Each row of a before or after table is a point. One or more steps were done to the points. Then noise was added and the rows were shuffled. The steps act on columns, c1 being the first. What was done? A step turns or swaps two columns, mirrors them in a line or flattens them onto one, adds a multiple of one to another, or multiplies or shifts one. Angles are multiples of 10 degrees, from the lower column toward the higher: turns from -170 to 170, lines from 10 to 170 but not 90. Use the fewest steps. Two steps may share a column if one is a turn and the other turns, adds or multiplies; they go together, in the order done. Otherwise the lowest column goes first.

Before (9 x 2):
[[ 24 -18]
 [ 55  16]
 [ 30 -72]
 [ 29 -24]
 [-42  18]
 [-26  12]
 [ 67 -48]
 [ 58 -64]
 [ -2  -1]]
After, 9 rows:
[[-75  25]
 [ 26  13]
 [-36  -9]
 [-30  -7]
 [ 40  21]
 [-87  -2]
 [-21 -52]
 [-79 -20]
 [  1   2]]
Steps: turn c1 and c2 by -130 degrees

Before:
[[ 73 -35 -69]
 [ 28 -63 -55]
 [ 37 -30   2]
 [-56  -8  14]
 [ -1 -39 -13]
 [ 56 -41  21]
 [-12  27   5]
 [-68 -10 -67]
 [  7   0  37]]
After:
[[-55 -63  28]
 [ 15  -9 -56]
 [-16 -40   2]
 [  6  31 -14]
 [-70 -37  73]
 [ 23 -39  55]
 [-69  -7 -69]
 [ 36   0   9]
 [  1 -30  37]]
Steps: swap c1 and c3

Before:
[[-36 -87 -35  25]
 [ 10  58 -37 -13]
 [  7  31  -9  10]
 [-36  60   0  11]
 [  1 -16 -36 -80]
 [-35   9 -15  25]
 [-25  59  28 -16]
 [ 14 -41 -21 -22]]
After, 8 rows:
[[ 54 -40 -20 -22]
 [-25  31 -10  12]
 [-96  59  -1  12]
 [ 17 -17 -36 -79]
 [ 52 -88 -36  21]
 [-48  57 -38 -13]
 [-43   6 -15  24]
 [-84  60  29 -16]]
Steps: add -1 times c2 to c1

Before (8 x 8):
[[  35  -61  -10   23  -14   -9  -33  -17]
 [   2  -42   25  -32  -10   27  -54  -30]
 [ -32    4  -29  -29   39  -60   -5   14]
 [ -14   -5  -25  -40   -6   38  -22   15]
 [ -44   21  -10   17  -18   26  -25   29]
 [ -32  -10    3   -1   23   22   62   46]
 [  -5   14  -18   -2 -121  -70  -15   40]
 [  19   41   -8    8    1  -44  -41   17]]
After:
[[ -13  -15  -24  -40   -7   38  -19   -7]
 [  -6  -16  -17   -3 -121  -69  -15  -44]
 [  35  -35   -9   23  -14   -9  -33   51]
 [ -41   -1   -8   19  -17   22  -26  -36]
 [  19   22   -6    7    1  -43  -42  -39]
 [ -34   -5  -27  -27   38  -60   -4  -13]
 [ -33  -38    5    0   24   22   64  -28]
 [   4  -13   23  -30  -11   26  -52   49]]
Steps: mirror c2 and c8 in the line at 160 degrees

Before:
[[-21  -2  19  38 -10   3  31  -5  44]
 [-27   0 -31   6  14 -24  18   4  24]
 [-41  -1  20 -27  27  24 -19  31 -23]
 [-42  32  38 -11  -5  19  36   4  24]
 [-16  15  41   1   5 -12 -12 -14  13]
 [  5   2 -24  -3  37  31  23   1  25]
 [-48 -21   0  19  10 -31   4 -16 -43]
 [ 13  68  -4 -10  23  36  21   5  -9]
 [-18 -38   3  16  39  -8  11 -23 -38]
 [ -4 -22  -6 -31 -26  20  19  12  21]
 [ 11 -26  -7  15  28 -11  30  16   3]
 [ 19 -31 -10  29  19  27  -5   4 -26]]
After (12 x 9):
[[ -11   -8  -16   16  -33   30   10  -29    4]
 [-105  -32    6    6  -16  -17   52  -10   19]
 [ -46   26   -4    2   53   28   10   28  -14]
 [  33  -64  -16    5   25  -41   13   -9    3]
 [  13  -28  -32    2   19   14    3   -3   40]
 [ -40    3   38    8   -2  -19   17   12   14]
 [ -54   -1   -6  -25  -31    4   36   28   33]
 [  47   -8   -4  -25   29   41  -10   16  -13]
 [-102  -19   28    0   33   13   -1  -41   -6]
 [-121   36   -2   -5   31    3    2   26  -33]
 [ -66   21  -36   -7   -1  -13   -6    1   28]
 [  28   22  -26  -22   22   17   19   -2   17]]
Steps: multiply c1 by 2.5; mirror c2 and c6 in the line at 120 degrees; turn c3 and c7 by 40 degrees; turn c4 and c8 by 140 degrees; turn c5 and c9 by 30 degrees

Before (8 x 11):
[[ 40 -58  65 -18 -36  60  24  -3 -20 -37  87]
 [  3  -4 -19   0  11  -4 -37 -58  32  34 -34]
 [ -8  32 -20 -24 -10 -51  -9 -99  18 -15 -49]
 [-12 -38  40 -21 -43  88  26  21 -15 -47  22]
 [-16  47  97 -76 -53  69 -67  27  28 -10  59]
 [ 18   1 -22  34  10 -19 -23 -78  62 -53 -39]
 [ 25 -26 -15 -34  -6 -26 -49 -13  14 -45 -24]
 [ 13  34 -56 -42  24 -11 -19 -43  52 -23  -3]]
After, 8 rows:
[[-13  48 100 -76 -51  67 -67  17  43 -23 -61]
 [ 41 -56  63 -18 -39  61  25 -28  -2 -25 -85]
 [ 15  35 -54 -44  21 -13 -19 -48  42  11   5]
 [ 19  -1 -24  30   9 -19 -21 -94  55   9  40]
 [ 28 -27 -12 -32  -6 -26 -49 -38  31 -27  25]
 [  3  -7 -16   0   9  -8 -38 -26 -12  65  36]
 [-10  31 -23 -24 -10 -56  -9 -85 -20  52  49]
 [-12 -38  41 -21 -45  90  22 -11  21 -51 -24]]
Steps: turn c8 and c10 by -40 degrees; add -0.7 times c10 to c9; multiply c11 by -1

Before:
[[ 49   9 -38 -18 -46 -26  32 -26 -75  -7 -31 -55]
 [ 36 -31 -29  48  19   1  16  37 -24 -50  35 -75]
 [ 11 -43  35  14 -16 -16 -47 -34 -82 -15  64  28]
 [-39   1  11  15 -20  68   7  29 -80 -71 -33 -92]
 [-20  40 -28   7 -42  -8 -77  44  39 -60 -18  14]
 [-53  34 -53 -69  39  41  -7  38  -2  39 -26 -83]
 [-49  31  33  -3   2  78 -72 -25  47  34  67 -31]
 [-57 -45  65 -37  24 -22 -43  40  42 -22 -60 -47]
 [  8  10 -42 -33  26  10  10 -39 -18 -69 -18 -18]
 [ -7 -32 -23  -6 -19  44 -46  -9 -58 -11 -61 -55]
 [-38  47  52  66  30  47 -48  22 -31  32  13 -48]
 [-46  -5  13 -11  47   9 -74 -61  12   7  53 -41]
 [-12  24 -35  20 -42  52   2  -3 -13  32 -17  26]
 [-58 -60 -41  19 -64 -34   6 -23 -21  -1 -25  -7]]
After, 14 rows:
[[   9  -45  -16   16   -1  -16   32  -31  -91   -1   61   57]
 [ -53   47 -105  -64   20   39   -6   39  -10  -25  -26  -52]
 [  51    5  -88  -19  -35  -25   79  -26  -26   10  -32  -25]
 [ -46   -3  -39  -12   77   10  -56  -61  -47   -8   56  -12]
 [  -8  -34  -72   -3  -12   43   14   -8  -73    2  -64  -25]
 [ -40  -21  -38   14  -39   70   63   30  -46   64  -34  -60]
 [ -55  -48   15  -37    3  -23  -61   38   -7    5  -58  -15]
 [ -19   17  -79    5  -63   -7  -82   44  -34   70  -20   42]
 [ -37   54    3   69   19   47   -9   20  -58  -15   13  -17]
 [ -58  -56  -90   20  -54  -33   20  -21   -9  -22  -26   24]
 [ -13   35  -85   19  -42   51    9   -5   -9  -19  -14   54]
 [ -49   40  -18   -1   14   77  -84  -26  -26  -21   69   -2]
 [  37  -47  -78   48    0    2   27   37   -4   34   36  -47]
 [   9  -15  -93  -31   43   11   22  -40   -4   68  -19   10]]
Steps: mirror c2 and c10 in the line at 10 degrees; shift c3 by -50; add -0.5 times c8 to c5; turn c7 and c9 by 50 degrees; shift c12 by 30

Before, 14 rows:
[[ 45  33  49  42   2  -7  12  15 -25  -4  -3 -50  39   1]
 [ -4 -93 -22 -26  15  18 -15 -72  54  -2  55  60  -9  -9]
 [-20  -3  10  62 -51 -75 -71  45  17  34  26 -54  23  15]
 [ 73 -78  21 -25  -2  38 -23 -24 -28 -54 -57  64  33 -32]
 [ 16 -15   6   9  27  21 -33 -31 -57  45  10  41  -6 -52]
 [ 38 -46 -46  66  32  13 -44 -60  28 -25  -6  -3  23 -25]
 [ 16 -26  70  53  23  30   3 -44  46  59 -20  26 -59  31]
 [-71  14 -14  11 -21  33 -37 -33  36   6 -61  13   6  21]
 [-26  30  24  27  44 -36 -15  23  45 -54 -76  56  23 -70]
 [ -5 -84  84 -15  32  62 -43  48   2  -8  -9  29  33 -40]
 [-15  17  -5 -17   9  -3  -1   9  70 -20 -18 -64 -89 -79]
 [ 54 -69 -14  50  57 -13 -21 -11 -14 -70  49  40 -32  13]
 [-11 -64  -3  34  29 -13  47 -14 -33 -28 -50  36  -3 -32]
 [-68 -23  52  31  29 -41 -92 -50  36   6 -52 -45  36  47]]
After, 14 rows:
[[-11 -66  49 -47 -27 -17  48 -13  11  25 -50  33  -8 -38]
 [ 58 -70 -47 -32 -81 -12 -20 -11  33  37  50  42 -35  10]
 [-20  -3 -55 -17  38 -76 -63  42  59 -47  25 -55  25  10]
 [ 19 -24  52  13  56  27 -47 -47  70  30 -15  32 -60  27]
 [ 10 -18 -21 -58  37  20 -27 -31 -17  34  12  38  -6 -48]
 [-71  17 -19  29  13  33   6 -32  25 -20 -63  12   7  23]
 [-24  32  33  29 -64 -38  -2  25  45  36 -77  58  25 -70]
 [ -1 -95 -45  58  -6  18 -12 -73   3  17  58  57  -8 -10]
 [-12  20   7  69 -24  -4   5   8  22   3 -18 -64 -86 -81]
 [ 44  35  37 -44  -5  -7 -28  16  24  -3  -6 -49  39   2]
 [ 39 -48 -59 -14 -31  16   7 -60  70  24  -9  -7  22 -29]
 [-64 -21 -18  16  -2 -42 -84 -49  45  33 -47 -43  34  46]
 [ -5 -82  26   9  -8  61 -89  43 -11  24  -7  27  34 -44]
 [ 76 -79  14 -13 -53  40  -8 -24 -39  -7 -57  64  34 -30]]
Steps: add -0.5 times c11 to c7; turn c3 and c7 by -50 degrees; mirror c4 and c9 in the line at 60 degrees; mirror c5 and c10 in the line at 50 degrees

Before, 9 rows:
[[ -3 -22   7  11  -6  39  43 -52 -20   6  -4 -12  15 -25 -53 -22  32  14]
 [ 18  70 -35  -2   6 -36  34 -62  19  -9  14 -32  20 -84  30  74  34  77]
 [ -8 -11  56  82  12  32  59  18  14  11 -18 -32 -53 -22  20  26  31  17]
 [-12  27 -29   3  19  63  61 -53  -7   1 -52  -6  20   6  25  38   4  42]
 [  5  10 -27   5  36  47  22  83  29  35   7   5 -14   6  35 -20  -5  19]
 [ 36 -17 -26  25  64 -12 -97 -27  39  29   4 -33 -84 -62  16   4  -9  13]
 [  1 -10  30   2  55   3  54 -60   3  10   0 -52 -27   6 -81 -25  31  31]
 [ -3 121  65 -15  13   2  60 -38 -14  35 -39   9  -7  -5  11  -4   6  25]
 [ 45  23  -3  -6  20   6  61 -40  20   0 -30   2  14  -8  38 -29 -29   1]]
After, 9 rows:
[[   4 -112   66  -15   13    2  -75  -40  -14   35  -38   -9   -6  -28
    -7   -5    6   26]
 [ -26  -46   57   82   11   32   38   19   14   11  -19   19  -53    4
    -6   26   31   16]
 [   7   93  -26   25   64  -13  -33  -27   40   30    3   48  -84   42
    18    4   -9   14]
 [ -14  -67  -30    3   19   62    7  -53   -7    1  -52   -3   20  -55
   -24   37    4   42]
 [ -34  -42   31    1   55    3   35  -60    2   10    0   40  -27  -92
    67  -24   31   31]
 [ -10  -27    7   11   -8   38   42  -52  -20    6   -4    7   14  -25
    59  -22   31   15]
 [  -7  -64  -36   -3    5  -37  -43  -62   20   -9   14   36   20  -27
    15   74   33   77]
 [  36  -63   -3   -7   20    5   11  -40   20   -1  -29   28   14   24
   -28  -29  -30    1]
 [   7  -23  -26    5   37   47    1   82   28   35    7   -1  -14  -16
   -33  -20   -6   18]]
Steps: mirror c1 and c12 in the line at 20 degrees; mirror c2 and c7 in the line at 120 degrees; turn c14 and c15 by -150 degrees; add -1.5 times c18 to c14

Before:
[[ 17 -13  -4  34 -11 -19  31  -2 -35   9  45 -14   5  17   1  -5 -10   7
    5 -27]
 [ -7 -44  46  -9   9  -7  36  -3 -56 -24  15 -11  -4  16  32  76 -14  15
   29 -30]
 [-28  -8  33  17  16  15  39 -34  10 -39   7 -18  35 -42 -40   1  22 -15
  -15 -33]
 [-32  15  58  23 -11  22   5 -34  17  -7  39  49  26  34   4   5  -6 -63
   -5  52]
 [ 14 -44 -33  24  23  49 -31 -19  -5  10   0  54   5 -28 -53  92 -19 -29
   -7  11]
 [ 54 -80  46  36  -8  -7  -1 -56  22  37  28  19 -32   3 -39  48  15 -68
   54 -27]
 [ 40 -38  18 -41 -25   7 -18 -51 -33 -25  45   3  27 -27 -15  55 -35 -45
  -30  55]
 [ 34 -12 -14 -16  29  50  12 -10  23  29  -1 -21  46 -36   2  42  23 -51
  -28   4]
 [ 10 -15 -15  50   5   9 -40   4  36  28   6  13 -25  28  27  19  23 -14
    7  25]
 [ 30 -45 -17   3 -21  53 -29 -43 -36  -4 -18  26  62 -12   9  53 -36   2
   67  37]
 [-30  16 -37 -45  17  67 -35  15 -22 -13  -1 -30 -25  31 -21  -1 -77 -48
   57  38]
 [ 23 -32  -5   5  -6 -36  35 -23 -13 -48   6  27  34 -50  39  26  18 -50
   45  64]
 [ 42 -65  -3  12  34   4  20  23  17 -16  19  34  25  30   8   0   5   0
  -33  -2]]
After, 13 rows:
[[  29   -7   32   19   15   34   39  -34   13  -40    7  -17   16   -4
   -39  -13  -20  -15  -15  -33]
 [   9  -66   -3   11  -54   20   20   23   18  -16   18   34   17    3
     7    9   -7   -1  -31   -3]
 [ -15  -32   -4    6  -18    6   35  -22  -23  -48    5   28   45    3
    38    6   44  -50   46   63]
 [ -35  -80   46   36  -43  -34   -1  -56   19   37   28   19   -9   16
   -40   43   65  -69   54  -26]
 [   0  -14  -15   51  -12  -23  -40    2   37   27    5   12  -15    9
    27   25   24  -13    7   26]
 [  14  -43  -32   24  -25   36  -31  -19   13   10    0   54  -34   27
   -51   72  -39  -29   -7   11]
 [   5   17   58   23   34   29    5  -35   24   -6   39   49    6    6
     4   16  -16  -65   -5   51]
 [  30   15  -36  -44   19   26  -34   15    3  -14   -1  -30  -70    2
   -23    9 -121  -48   58   40]
 [ -33  -45  -17    4  -17   88  -29  -44  -16   -4  -18   25   -8   15
     8   42   14    1   68   38]
 [ -43  -38   18  -41  -21   32  -18  -51  -29  -26   45    3    6   14
   -15   39   27  -45  -31   56]
 [  11  -44   45   -9    1    5   36   -1  -56  -25   15  -11  -12   25
    33   74  -30   15   28  -31]
 [ -18  -13   -3   34   -8    0   31   -2  -39    9   45  -13    7    1
     0    0   17    6    5  -27]
 [   8  -12  -13  -16  -44   62   12  -10   39   29    2  -21   -1    7
     2   24   11  -50  -28    5]]
Steps: turn c1 and c5 by -120 degrees; add -1.5 times c1 to c17; turn c6 and c9 by 20 degrees; turn c6 and c13 by -50 degrees; flatten c14 and c16 onto the line at 70 degrees

Before, 10 rows:
[[-10 -12  28 -13  14 -14  12  -4 -27   8 -11 -25  10 -12  -8  15   4  24
   17 -22   7  17  41 -23]
 [-13  44 -63  -1 -48 -42  15 -31  34  -9   1  27  23  -9 -17  55  57 -47
    0  -5 -29   4  75   4]
 [ 12 -22 -54   5 -23  18  12  42  45   6 -30  35  -7  31   3  19  12   6
   10  14  -1 -33 -41  20]
 [  2  12  25 -20  21 -40  -1  -6 -38  -5   1  -4   3 -17   3 -27 -38  20
    5   4  -2   1   3 -33]
 [ -8 -15 -22 -13 -43  38   9  33  -2  10 -46  25   0  23  -9   7  33   1
   20  26 -24  -6 -34  64]
 [ 24  11  14 -14   7  15 -26 -13 -44  -9  -3   5  -7  -7   6   1 -20   4
   24 -29   9  -2  40 -13]
 [-19 -18 -34  13 -27  30 -25  11  36 -27 -23  13  -8  32 -40  11  15  27
   34  43 -14  -4 -57  11]
 [-42   3 -79  31 -10 -22  29 -12  15 -20   3  12 -10 -12 -24   6  21 -56
    7 -36 -46  11  50 -19]
 [ -7 -25  36  -5 -16 -54 -19  50 -20   3  -2   7 -14  27  -9   6 -18   2
    7  -4  -3  -3   1  -2]
 [ -7  20  37 -56   9  17 -30  -7 -23 -15  15 -16  13   7 -15  -2   6  28
  -36  -2  13  -3  22 -24]]
After, 10 rows:
[[  -6   18   37  -56   29   17  -30   -3  -24  -15   15    6   14    7
   -45   -1    6   30  -45  -15   12   -2   -1  -23]
 [ -10  -12   29  -13   50  -14   13   -1  -27    8  -12   -6   10  -13
   -24   14    4   25   23  -33    7   18    1  -22]
 [  10  -29  -54    5  -56   19   12   17   45    7  -29   -6   -7   30
    10   19   12    5   22   37    0  -34    8   21]
 [   1   19   24  -20    9  -40   -2   -2  -39   -4    1    5    3  -16
    10  -27  -39   19   -2   -2   -2    1  -19  -33]
 [ -19  -15  -35   14  -50   30  -24    4   36  -26  -22   30   -7   31
  -120   12   15   27   41   33  -13   -3    6   11]
 [  23   25   14  -14   24   14  -26   -6  -45   -9   -3  -27   -7   -6
    17    1  -20    3   17  -10    9   -2    8  -12]
 [ -13   65  -63   -1   62  -42   15  -12   35   -9    2  -17   23  -10
   -50   55   57  -48  -24   21  -29    3   70    3]
 [  -7  -16  -23  -13  -41   38    9   13   -2    8  -46   10    0   23
   -27    6   33    0   27   36  -24   -6   30   64]
 [  -6  -36   35   -5    1  -54  -19   20  -20    2   -1   -8  -14   27
   -27    6  -18    2   20    4   -3   -3   15   -3]
 [ -41    7  -79   31   73  -22   29   -4   14  -20    2  -38  -11  -13
   -72    6   20  -56    4   -7  -48   11   27  -18]]
Steps: turn c5 and c23 by -70 degrees; add -0.7 times c1 to c5; multiply c2 by 1.6; turn c2 and c19 by -20 degrees; multiply c8 by 0.4; mirror c12 and c20 in the line at 60 degrees; multiply c15 by 3
